Each row is a point. A path goes straight from each point to the next, and from the last back to the first. The post is the endless flat space through its rows: a point in 2 columns, a line in 3, a plane in 4, and so on, so that a path can go around it. How many times does the path go around the post? Going back the other way cancels.

Post:
[[ 0.05 -0.22]]
Path, 20 rows:
[[ 0.09 -0.04]
 [ 0.23  0.25]
 [-0.13  0.07]
 [-0.23 -0.33]
 [-0.03 -0.57]
 [ 0.20 -0.46]
 [ 0.42  0.09]
 [ 0.11  0.10]
 [ 0.00  0.20]
 [ 0.21  0.17]
 [ 0.21 -0.17]
 [ 0.05 -0.42]
 [-0.19 -0.56]
 [-0.34 -0.17]
 [ 0.03  0.04]
 [ 0.37  0.21]
 [ 0.39 -0.17]
 [-0.01 -0.55]
 [-0.32 -0.59]
 [-0.12 -0.09]]
Times around: 1

Post (3 x 4):
[[-0.20 -0.05 -0.02  0.11]
 [ 0.36  0.11 -0.19  0.12]
 [-0.24 -0.40  0.18 -0.25]]
Path:
[[-0.22  0.16 -0.14  0.16]
 [-0.60  0.39  0.26  0.20]
 [-0.23  0.15  0.36  0.22]
 [-0.31  0.26  0.12  0.10]
 [-0.20 -0.25 -0.17 -0.21]
 [ 0.06 -0.45  0.04 -0.25]
 [-0.16 -0.28 -0.04  0.29]
 [ 0.24  0.02  0.08 -0.01]
 [-0.26  0.30 -0.04  0.30]
 [-0.56  0.14 -0.23  0.12]
 [ 0.00 -0.25 -0.10 -0.05]
 [ 0.95 -0.19 -0.17 -0.13]
 [ 0.24 -0.12  0.27 -0.01]
 [ 0.37  0.24  0.24 -0.22]
 [ 0.04  0.15 -0.31  0.02]
 [-0.47 -0.45 -0.11 -0.16]
 [ 0.36  0.10 -0.28 -0.01]
 [ 0.00  0.49 -0.50  0.36]
 [-0.11 -0.01 -0.41  0.28]
 [ 0.45 -0.69 -0.23 -0.24]
 [ 0.30  0.03  0.18  0.20]
 [ 0.04  0.28 -0.07  0.27]
 [ 0.52 -0.11  0.06 -0.51]
 [-0.27 -0.17 -0.24 -0.06]]
Times around: 3

Post, 7 rows:
[[ 0.11 -0.02 -0.15  0.00  0.16  0.17  0.14  0.36]
 [-0.19  0.12  0.08  0.00  0.15 -0.13  0.03  0.03]
 [ 0.26 -0.56 -0.29 -0.09  0.31 -0.18  0.27  0.02]
 [ 0.52 -0.51 -0.21  0.16  0.04 -0.27  0.18  0.08]
 [-0.38  0.19  0.23  0.50 -0.05  0.32 -0.59 -0.21]
 [ 0.11 -0.24 -0.24 -0.39  0.02 -0.08 -0.12  0.17]
 [-0.24  0.18 -0.18  0.26 -0.01  0.12 -0.53 -0.45]]
Path:
[[-0.07 -0.03 -0.06  0.06 -0.10  0.09 -0.40  0.63]
 [-0.33  0.07 -0.41 -0.26 -0.05  0.07  0.06  0.14]
 [-0.48  0.27 -0.28  0.28  0.00  0.36 -0.64 -0.80]
 [ 0.20 -0.09  0.09  0.18  0.14  0.01 -0.18 -0.19]
 [-0.21 -0.33 -0.11 -0.15  0.26 -0.38 -0.34 -0.61]
 [-0.28  0.08  0.10  0.19  0.00  0.34 -0.54  0.35]
 [-0.19 -0.35 -0.31  0.09  0.01  0.10 -0.13 -0.09]
 [ 0.09 -0.41 -0.54  0.12  0.03 -0.13  0.08 -0.35]
 [ 0.12 -0.34 -0.14  0.76  0.20 -0.44 -0.14 -0.29]
 [ 0.41 -0.52  0.00  0.37  0.05 -0.49 -0.07 -0.19]
 [ 0.19 -0.10 -0.29 -0.10  0.20 -0.08  0.05 -0.21]
 [ 0.49 -0.24 -0.11  0.04 -0.16  0.04  0.41  0.22]
 [ 0.08 -0.42 -0.38 -0.15 -0.26 -0.01 -0.29 -0.22]
 [ 0.22 -0.02 -0.19  0.13  0.33  0.31  0.20 -0.16]
 [ 0.15 -0.24 -0.07  0.16  0.17  0.15 -0.46 -0.24]
 [-0.09 -0.45  0.29  0.59  0.14  0.08 -0.38 -0.51]
 [ 0.11  0.12  0.21  0.12 -0.07 -0.46  0.44  0.21]
 [-0.05  0.09  0.04 -0.10 -0.03  0.19  0.06  0.25]
 [ 0.20 -0.21  0.41  0.30 -0.09  0.14 -0.22 -0.04]
 [ 0.13 -0.04 -0.33  0.36  0.26  0.25 -0.20 -0.55]
 [-0.04  0.02 -0.05 -0.07 -0.15  0.23  0.00  0.17]
 [-0.35  0.15 -0.09 -0.17  0.13  0.03  0.35  0.26]
 [ 0.12 -0.81 -0.21 -0.30  0.17 -0.03 -0.17  0.20]
 [-0.32  0.33 -0.33 -0.41  0.40 -0.06 -0.40 -0.06]
 [ 0.67 -0.20 -0.22  0.27 -0.07  0.14 -0.19 -0.11]
 [-0.04 -0.42 -0.09 -0.12  0.44 -0.35  0.11 -0.46]
 [-0.17  0.45 -0.32 -0.06  0.64  0.17  0.03  0.21]]
Times around: 0

Post, 8 rows:
[[ 0.24  0.17  0.18  0.24 -0.15 -0.15 -0.14 -0.08  0.05]
 [ 0.00 -0.07 -0.05 -0.14 -0.28 -0.24  0.12  0.15  0.26]
 [-0.08  0.14 -0.14  0.31  0.27  0.01  0.19 -0.40 -0.24]
 [ 0.15  0.26  0.41  0.49 -0.02 -0.10  0.40  0.01 -0.03]
 [-0.19  0.10  0.13  0.24  0.32  0.42 -0.04 -0.57 -0.46]
 [ 0.02 -0.26 -0.07 -0.33  0.37 -0.07  0.04  0.04  0.08]
 [ 0.20 -0.19  0.01  0.07 -0.19 -0.24  0.09  0.26  0.02]
 [-0.09  0.02 -0.25 -0.29  0.38  0.24 -0.35  0.10 -0.25]]
Path, 28 rows:
[[ 0.43 -0.20 -0.10  0.38  0.44  0.37 -0.03 -0.26 -0.61]
 [-0.19 -0.25 -0.03  0.09  0.15  0.14  0.24  0.18 -0.05]
 [-0.11  0.47 -0.28  0.27 -0.26 -0.33 -0.41 -0.11  0.11]
 [-0.16  0.16  0.11  0.10  0.12  0.15 -0.09 -0.62 -0.59]
 [ 0.30  0.14  0.06 -0.06  0.03 -0.44  0.76  0.23  0.12]
 [ 0.11 -0.06 -0.30  0.20 -0.01 -0.22  0.56  0.32  0.02]
 [ 0.09  0.02  0.12  0.13 -0.92  0.18 -0.73  0.10 -0.06]
 [-0.05  0.28  0.10  0.25 -0.45 -0.22  0.52 -0.15  0.36]
 [ 0.25  0.36  0.23  0.15  0.22 -0.31  0.46 -0.02  0.19]
 [-0.44 -0.05  0.08 -0.32  0.62  0.36  0.02 -0.14 -0.73]
 [ 0.08 -0.21 -0.02 -0.09  0.56 -0.63  0.60  0.15  0.42]
 [ 0.04 -0.42 -0.19  0.37  0.18  0.00  0.19  0.06 -0.17]
 [ 0.31 -0.25 -0.31  0.00  0.12 -0.24  0.16 -0.33  0.12]
 [ 0.51 -0.35  0.11 -0.19  0.36 -0.01  0.11  0.38 -0.06]
 [ 0.09  0.04  0.16 -0.06  0.45  0.35 -0.11  0.33 -0.07]
 [ 0.39  0.12  0.21  0.28  0.39 -0.31 -0.26  0.03  0.25]
 [-0.29  0.13  0.04  0.18 -0.08 -0.19 -0.07 -0.51 -0.19]
 [ 0.03  0.30 -0.01 -0.10  0.20  0.15 -0.45 -0.27 -0.35]
 [ 0.39 -0.40 -0.07 -0.03 -0.29 -0.50  0.48 -0.09  0.38]
 [-0.10 -0.10 -0.17  0.21 -0.09 -0.03  0.18 -0.13  0.09]
 [ 0.10 -0.04  0.19  0.17  0.56 -0.17  0.14 -0.28  0.08]
 [ 0.07 -0.21  0.20  0.08  0.18  0.10 -0.08  0.12 -0.37]
 [ 0.01 -0.12 -0.51 -0.33 -0.37  0.05 -0.49 -0.24 -0.45]
 [ 0.02  0.15 -0.06  0.14 -0.13  0.30 -0.10 -0.24 -0.17]
 [ 0.12 -0.28 -0.05 -0.12  0.78 -0.01  0.49  0.42  0.15]
 [-0.29  0.46  0.19 -0.24  0.26  0.11 -0.10 -0.06  0.29]
 [ 0.43 -0.08  0.01  0.41  0.04 -0.57  0.06  0.11 -0.16]
 [ 0.09  0.00  0.17  0.17  0.25  0.14  0.31 -0.30 -0.61]]
Times around: 3

Post, 11 rows:
[[-0.18  0.15  0.19  0.08 -0.41  0.25  0.33  0.26  0.13  0.34  0.26 -0.06]
 [-0.20 -0.02  0.12 -0.27 -0.16  0.10  0.15 -0.11 -0.06  0.10  0.09  0.19]
 [ 0.37 -0.15  0.13  0.15  0.27 -0.36 -0.12  0.02 -0.30 -0.20 -0.33  0.12]
 [ 0.06  0.30 -0.35 -0.06  0.15 -0.11 -0.44 -0.03 -0.01  0.18 -0.02  0.09]
 [ 0.07  0.19 -0.24 -0.20 -0.41  0.18  0.01 -0.05  0.47  0.23 -0.02 -0.01]
 [ 0.05 -0.39 -0.06  0.17  0.37 -0.08 -0.12  0.21 -0.19 -0.20 -0.24  0.36]
 [ 0.40 -0.39  0.19  0.09  0.51 -0.15 -0.10  0.01 -0.25  0.15 -0.01  0.16]
 [ 0.08  0.40 -0.56 -0.14  0.25 -0.26  0.00 -0.06  0.01 -0.10 -0.03  0.01]
 [ 0.09  0.37 -0.48  0.17  0.30 -0.40 -0.16 -0.33 -0.09  0.30 -0.18  0.38]
 [-0.27  0.37 -0.14  0.15 -0.36  0.52 -0.01 -0.21  0.31  0.18  0.12 -0.08]
 [-0.04 -0.19 -0.10  0.15 -0.33  0.08 -0.11 -0.20  0.18  0.14  0.39 -0.14]]
Path (30 x 12):
[[-0.01 -0.07  0.50  0.12  0.03  0.11 -0.14 -0.18  0.10  0.53  0.25  0.24]
 [ 0.46  0.10  0.28 -0.26  0.57 -0.42 -0.11 -0.30 -0.55  0.55  0.14  0.62]
 [ 0.20 -0.31  0.00  0.13  0.35 -0.06  0.26 -0.03 -0.22  0.26 -0.01  0.50]
 [ 0.28  0.28 -0.49 -0.19  0.06 -0.02  0.16 -0.29 -0.01  0.49  0.09 -0.16]
 [ 0.39 -0.55  0.15 -0.04 -0.07 -0.30 -0.14 -1.02  0.01  0.00 -0.06 -0.04]
 [ 0.14  0.43  0.07 -0.06 -0.01  0.10 -0.47  0.49  0.13  0.22 -0.21 -0.09]
 [-0.42  0.23 -0.51 -0.11 -0.01  0.21 -0.25 -0.21  0.29  0.73  0.32  0.84]
 [-0.07  0.46 -0.44  0.16 -0.12  0.43 -0.36  0.20  0.03  0.10  0.15  0.02]
 [ 0.54  0.15 -0.05 -0.04  0.31 -0.69  0.14 -0.01 -0.71  0.45  0.21 -0.27]
 [-0.09  0.08 -0.07  0.32  0.09  0.27 -0.16  0.00  0.09  0.25 -0.48  0.32]
 [-0.28  0.19 -0.39 -0.22 -0.08 -0.22  0.08  0.00  0.18 -0.04 -0.12  0.35]
 [ 0.11 -0.10  0.16  0.33  0.35 -0.44  0.23 -0.06 -0.34  0.03  0.14 -0.07]
 [ 0.02 -0.34  0.50 -0.48  0.48 -0.09 -0.03 -0.37 -0.73  0.44 -0.23  0.31]
 [-0.02  0.08 -0.42  0.32 -0.46  0.48 -0.40 -0.13  0.14 -0.11  0.12 -0.34]
 [ 0.26 -0.09  0.02 -0.30  0.23  0.39  0.03 -0.02 -0.17 -0.68 -0.09 -0.12]
 [-0.23  0.12 -0.79 -0.27  0.00  0.10 -0.51 -0.34  0.57 -0.10 -0.17  0.68]
 [-0.05  0.33  0.05  0.31  0.36  0.01 -0.25  0.08  0.00  0.17 -0.01 -0.06]
 [ 0.11 -0.06  0.11 -0.11 -0.35 -0.28  0.28  0.06  0.00 -0.01  0.05 -0.28]
 [-0.23  0.23 -0.59  0.03  0.38  0.21  0.41 -0.13 -0.27 -0.06 -0.05  0.18]
 [-0.12  0.34 -0.80 -0.13 -0.06  0.25  0.06  0.19  0.36  0.10 -0.03  0.39]
 [-0.09  0.09 -0.07 -0.17 -0.03 -0.19 -0.05 -0.49 -0.07  0.15  0.27  0.20]
 [-0.18  0.31 -0.12  0.19  0.09  0.04 -0.16  0.09  0.12 -0.62 -0.14 -0.34]
 [ 0.56 -0.22  0.15 -0.13  0.35 -0.64  0.21  0.14 -0.27 -0.04 -0.32  0.01]
 [ 0.09 -0.23 -0.04 -0.13  0.02 -0.27 -0.10 -0.47 -0.13  0.36 -0.29  0.50]
 [-0.04  0.23  0.21  0.34  0.00 -0.20 -0.33 -0.29  0.06  0.60 -0.28  0.21]
 [-0.30  0.26  0.07  0.19 -0.09 -0.16  0.09 -0.04  0.06  0.03 -0.33  0.66]
 [-0.59  0.47 -0.10  0.21  0.00  0.48  0.03  0.13 -0.28  0.05  0.38  0.32]
 [-0.07 -0.54 -0.24  0.00 -0.16  0.00 -0.21  0.00 -0.02 -0.17 -0.09  0.44]
 [-0.10 -0.10 -0.15 -0.26 -0.13 -0.10 -0.04  0.21 -0.09  0.12 -0.09 -0.16]
 [-0.22  0.25  0.02  0.33 -0.13 -0.25 -0.15 -0.57 -0.17 -0.02 -0.03 -0.09]]
Times around: 1
